Each point is reached from the start by the listed moves, each made once or not at all, plus a little noise. Is the number of moves made odd or even? Then give how often each move was made.

Moves:
(1): 169, 188, 34, 68
(2): -33, 23, -267, -79
(3): -147, 178, 16, 102
Start: -42, 153, -28, 66
Points:
-192, 333, -16, 181 => odd (0, 0, 1)
-71, 162, -299, -12 => odd (0, 1, 0)
-49, 542, -254, 156 => odd (1, 1, 1)

Moves:
(1): 195, 78, -76, -101, -139, -77, -36, -143, 64, 105, 162, 39
(2): -87, 113, 25, 20, 51, 163, 52, -27, 34, 22, 112, 66
(3): -48, 66, 156, 62, -6, -101, 94, -49, 177, 23, 19, 80
(4): -11, -32, 34, 144, 51, -64, -9, 82, -7, 191, 92, -7
(5): -71, 196, -160, -150, 287, -218, 11, 104, -10, 73, 19, -9
(6): 208, -158, 51, -56, 200, -16, 62, 115, 10, -26, 181, 207
(7): 72, 43, -107, -26, -87, -16, 100, 222, -73, -87, -18, 45
(8): 91, 85, 135, -62, -99, -29, -268, 97, 12, 30, -90, -7
(9): 15, 42, -85, -2, 5, 40, -14, 109, 231, -41, 21, -201
Start: 118, 74, -194, -68, -5, -112, -173, -20, 175, -2, -184, -18
Points:
300, 315, -399, -50, -142, -58, -90, 217, 410, 197, 184, -81 => odd (1, 1, 0, 1, 0, 0, 1, 0, 1)
307, 379, -244, -164, 437, -378, -28, 181, 670, 351, 424, 160 => odd (1, 1, 1, 1, 1, 1, 0, 0, 1)
99, 426, -71, -236, 172, -458, -354, 143, 347, 118, -231, 44 => odd (0, 0, 1, 0, 1, 0, 0, 1, 0)
347, 394, -335, -326, 353, -186, -233, 611, 378, -39, 32, 81 => even (0, 1, 0, 0, 1, 1, 1, 1, 1)

Moves:
(1): 110, 101, -22, -31, 137, 171, -68, 158, 88, -16, -83, -74, 84, -79, 166, -64, -4, 30, -41, -113
(2): -119, 186, -26, -1, 7, -204, 109, -25, -28, 114, -8, 64, -121, -4, -16, 52, -31, -53, 110, -52
(3): 187, -107, 273, -62, 137, -22, 107, 79, 72, -36, -58, 110, -57, -15, -50, -24, 54, 15, 106, 73
(4): 96, -98, -76, 177, -50, 47, 6, -120, 34, -38, -50, 97, 49, -72, -43, 90, -26, -11, -67, 0
(5): -89, 124, -68, -49, 118, -10, -46, 74, 52, -93, 95, 0, -140, 33, -132, 136, 71, 4, 24, 95
(6): -126, 78, -58, 20, 30, 126, 57, -150, 146, 76, 64, -29, 29, -63, -22, -70, -43, -44, 40, 70
(7): 108, 103, 53, -54, 87, -1, 153, 62, -253, -221, -8, 72, -138, -102, -116, -96, -51, -79, 35, 53
(8): 47, -25, -119, -92, -76, 75, -51, 41, 170, -128, -26, 40, 79, -149, -17, -13, 99, 88, 114, 8
(9): 173, -152, -72, -26, 32, -5, 63, 42, 117, -6, 64, -113, -74, -123, 92, -68, -149, 97, -110, -18
(10): 83, -94, -133, -107, 106, 119, -46, 0, 0, 101, -12, 27, -31, -58, -64, -106, 34, -71, 15, 35
(11): 134, -58, 42, -27, -167, 16, 18, 63, 74, -40, 91, -50, -27, -36, -156, 76, 94, -28, -33, 1
(12): -81, 58, 74, -30, 88, -33, 197, -221, 70, 40, 133, 182, 415, 94, 17, 40, 41, 96, 69, -115
(13): -165, 79, -115, 47, 76, 5, 155, 109, -41, -14, -85, -81, 9, 75, -17, -58, 96, -100, 23, -15
(14): 53, 64, 3, 101, 19, 71, -51, 38, 26, -30, -27, 71, 33, 163, 150, -225, 8, 39, -110, -199
(15): 22, -45, -21, -6, 14, 66, -5, -62, 21, 87, 147, 44, 23, 20, 185, 82, -61, -9, 60, 61
(16): -51, -37, 79, -38, -91, 50, 181, 78, -103, -24, -73, 17, -181, 170, -68, 175, -71, 127, -97, -7
(17): 20, 9, -61, 0, -21, -47, 49, -170, 13, -34, -19, -52, -37, 89, 40, 125, 29, -39, 34, -64
(18): -156, 228, 152, 64, 97, -27, 60, -75, -19, -2, 62, 23, -120, 5, 173, -54, 169, 158, -144, -78
Start: 83, 73, 161, -167, -111, 125, 58, 63, 46, -90, -64, 35, -108, -267, 121, 140, -35, -101, 39, -117
Points:
389, 248, -376, -386, 84, 490, 96, 68, 714, -59, 227, -44, -294, -492, 343, 49, 9, -88, 155, -288 => odd (1, 1, 0, 0, 1, 1, 0, 1, 1, 1, 1, 0, 0, 1, 1, 0, 1, 0)
387, 256, 177, -12, 172, 451, 290, -86, 42, -272, 39, 431, 374, -229, 482, -39, -120, -37, -30, -444 => even (1, 0, 0, 1, 0, 0, 1, 0, 0, 0, 0, 1, 0, 1, 1, 0, 0, 0)
-167, 623, 290, -318, 437, 184, 754, -192, 252, -478, 89, 298, -61, -286, -6, 119, 442, 5, 333, -96 => odd (0, 0, 1, 0, 1, 1, 1, 1, 0, 0, 0, 1, 1, 0, 0, 0, 1, 1)
580, 405, 419, -107, 262, 318, 342, 247, 45, -256, -149, 358, -442, -467, 159, -212, 210, -101, -83, -387 => odd (1, 1, 1, 1, 0, 0, 1, 0, 0, 1, 1, 0, 0, 1, 0, 0, 0, 1)
205, 523, 225, -301, 823, 601, 636, 105, 331, -198, 232, 262, -74, -336, 501, -360, 145, 21, -4, -267 => even (1, 0, 1, 0, 1, 1, 1, 0, 1, 1, 0, 1, 1, 1, 1, 0, 0, 1)
210, 178, 120, -267, -25, 141, 346, 311, 108, -23, -167, -74, -415, -297, 297, 227, -295, 104, -96, -309 => even (1, 1, 0, 0, 0, 0, 0, 0, 1, 0, 0, 0, 0, 0, 0, 1, 0, 0)
31, 526, -36, -208, 174, 362, 553, 298, -126, -335, -368, 215, -477, -466, 119, 68, 162, -15, -8, -276 => odd (1, 1, 0, 1, 0, 0, 1, 1, 0, 1, 0, 0, 1, 0, 0, 1, 0, 1)
-315, 520, 173, -37, 84, 176, 403, 111, -28, -282, -113, 20, -540, 271, 269, 246, 276, 101, -219, -380 => even (0, 0, 0, 0, 1, 0, 0, 0, 0, 0, 0, 0, 1, 1, 0, 1, 1, 1)

Moves:
(1): 244, -45, -49, -126, 113, 133, 143, 34, -79, 43, 80, 25, -163, -82, -98, 98, -101, 26, -10, -87, 23, -46, -2, -70, 104, -5, -31
(2): 52, 177, 167, 125, -16, -75, 34, -12, 147, -80, 127, 146, -69, 45, -22, 156, -13, -70, 243, 18, 142, -8, -111, -76, -108, 118, -44
(3): -29, -39, 131, -40, 20, 22, 21, 89, 22, -115, -10, 139, -89, -100, 161, -70, 60, 24, -8, -100, -48, -69, -183, -52, -98, -114, 60
(4): 55, -21, 22, 65, -10, -18, -31, 57, 91, -26, 47, -66, -7, -40, 124, -50, 23, 58, -19, -8, -21, 24, 126, 114, 79, -7, -15
(5): -19, 58, 25, -84, 116, -119, -29, 40, -14, -66, 57, -37, -8, 64, 6, -53, 77, -27, -82, 57, -121, -4, -63, -24, 41, -19, 8
(6): 99, -47, -41, -31, 113, 97, 122, -21, -73, 14, -48, 47, 61, -1, 58, 61, 178, 2, -15, -31, -63, -73, -4, -33, 230, -8, 24
(7): -77, -85, 15, 92, -36, -3, 13, 40, -20, 24, 43, 1, -3, -31, -82, -106, -8, -42, 52, 21, 49, -40, 150, -47, -17, 16, 18
(8): 128, 9, 2, -58, 58, 191, -96, 27, -88, -30, 73, -168, 102, -121, -71, 11, 30, -24, -78, 72, -61, 54, 228, 33, -102, -170, 158
(9): -140, 49, 45, -61, -31, 163, -129, 111, -2, 222, 57, -113, 28, -68, -159, -25, 29, 39, -63, 0, -7, -37, 79, -73, 66, 137, -47
(10): 88, -158, 124, 32, -45, 59, -158, 31, -76, 74, 96, -66, 28, 17, -19, 91, 71, -78, -107, -6, -29, 28, -151, -82, 92, 66, 150
(11): 44, -98, -55, -76, -30, 80, 48, -50, 85, 15, 163, 183, -120, -131, 56, -33, 9, -7, 51, 106, 65, -98, -81, -60, 80, -103, -37
(12): 48, -140, 148, 140, -58, 59, 198, -20, 155, -71, 25, 124, 27, -37, -160, 18, -66, -16, -56, 36, -11, 50, -1, 62, -162, -53, 45
(13): -68, 115, -4, -93, 29, -143, -12, -44, 27, 71, 35, -47, 131, -51, 65, -67, 79, 20, 5, 7, 198, 6, -39, -40, 95, 45, -59
(14): 9, -55, -35, 32, 11, -27, 71, 90, 76, -63, 121, -3, -2, 179, -64, 56, 54, 22, -44, 0, -29, -111, 139, 37, 104, 24, 320
(15): 11, -103, -43, 24, -15, 3, 80, 84, 15, -9, -22, 10, 49, -63, 26, -30, -32, 23, 114, 84, 8, -52, -87, -48, 21, -39, -1
(16): -190, -131, 194, 58, -78, 39, 21, -29, 74, 36, 3, -144, -44, 48, 80, 66, -79, -47, -59, -7, 3, -102, -77, -169, -120, -110, -4
(17): -47, -71, 30, 53, -122, -76, 5, 62, -33, -110, -47, 62, -48, -107, -23, 64, 99, 40, -99, 107, 4, 45, 93, 45, 17, 64, 31
(18): 15, 40, -190, -52, 68, -84, 14, 29, -41, 41, -3, 89, -44, -118, 69, 64, 118, 47, -16, -28, -95, 184, -34, -61, -61, 11, -95
(19): -104, -44, -30, -89, 29, -48, -25, -6, -181, -47, 122, -91, 143, 76, -78, 46, -26, 61, 107, 17, -119, -10, -78, 29, -32, -30, -5
(20): -44, -20, 12, -20, 129, 168, -5, -21, -2, -1, 15, -101, -167, 128, -14, -106, 18, 196, -22, 0, -25, -12, 4, -34, -236, 26, -26
(21): -65, -36, -117, -82, -21, 68, 12, -21, 0, 42, -82, -71, -20, -7, -69, -42, 14, 29, 105, -66, 62, 76, 42, 7, 78, -52, -40
(22): 175, 64, -41, -69, -87, 54, 201, -122, 5, 48, 0, 19, -52, -19, 58, -72, 4, -108, 116, -55, 38, 54, -19, 12, -50, 3, -25
(23): 11, -15, 109, -29, 4, -100, -5, -85, 106, 7, -149, 53, -56, -23, 77, -28, 12, 26, -20, 22, -17, 14, 90, 8, 26, 13, 67
(24): -220, 50, -12, -24, 167, -27, 6, 40, -70, 114, 80, -15, -117, -149, -46, -72, 0, -137, -28, 109, 101, -33, 77, 188, -42, 43, 36
Start: 65, -69, 6, -144, -49, -97, 32, 23, 217, -156, 125, 268, 144, 28, 211, -292, -38, 123, 202, -54, -160, 101, -29, -91, -99, -6, 67
Points:
207, -479, 278, -198, 120, 228, 199, 449, 234, -250, 949, 518, 225, -218, -80, -95, 479, 64, 296, 163, -494, -99, -236, -460, -52, -172, 614 => even (0, 1, 1, 0, 1, 1, 1, 1, 1, 1, 1, 1, 0, 1, 1, 0, 0, 1, 1, 0, 0, 0, 0, 0)
454, -397, 70, -538, 372, 410, 334, 277, 115, -139, 750, 269, -389, -251, 214, -470, 152, 72, 94, 124, -239, -189, -163, -184, -171, -299, 681 => odd (1, 0, 1, 0, 1, 0, 0, 1, 0, 1, 1, 0, 0, 1, 1, 0, 0, 0, 0, 1, 0, 1, 0, 1)
-97, -309, 396, -366, 70, -81, 248, 170, 147, 214, 526, -13, 24, -357, 111, -281, 313, -97, 429, 117, 128, -61, -20, -338, 377, 207, 153 => odd (1, 1, 0, 1, 1, 1, 1, 0, 1, 1, 0, 0, 1, 0, 1, 1, 1, 0, 1, 0, 1, 1, 1, 1)
530, -49, 146, -540, 109, 272, 182, 95, 179, 202, 374, 332, -18, -548, 185, -220, 419, 26, 440, -286, 42, 251, 18, -568, 133, 51, 191 => odd (1, 1, 1, 0, 0, 1, 1, 1, 1, 1, 0, 0, 1, 0, 0, 0, 0, 1, 0, 0, 1, 1, 1, 0)
670, -106, 89, -496, 295, 345, 651, -31, 295, -287, 757, 601, -92, -441, 352, -237, 292, 336, 501, -127, -121, 161, -215, -270, -356, -318, -39 => odd (1, 1, 1, 1, 0, 1, 0, 1, 0, 0, 1, 1, 1, 0, 0, 0, 0, 1, 1, 1, 0, 1, 0, 0)
266, -530, 482, -108, -165, 317, 689, -92, 635, -269, 255, 578, -75, -407, 332, -371, 49, -80, 616, 43, -6, -77, -68, -446, -321, -524, 294 => even (0, 1, 1, 0, 0, 1, 1, 1, 0, 0, 1, 1, 0, 0, 1, 1, 0, 0, 0, 0, 1, 1, 1, 0)
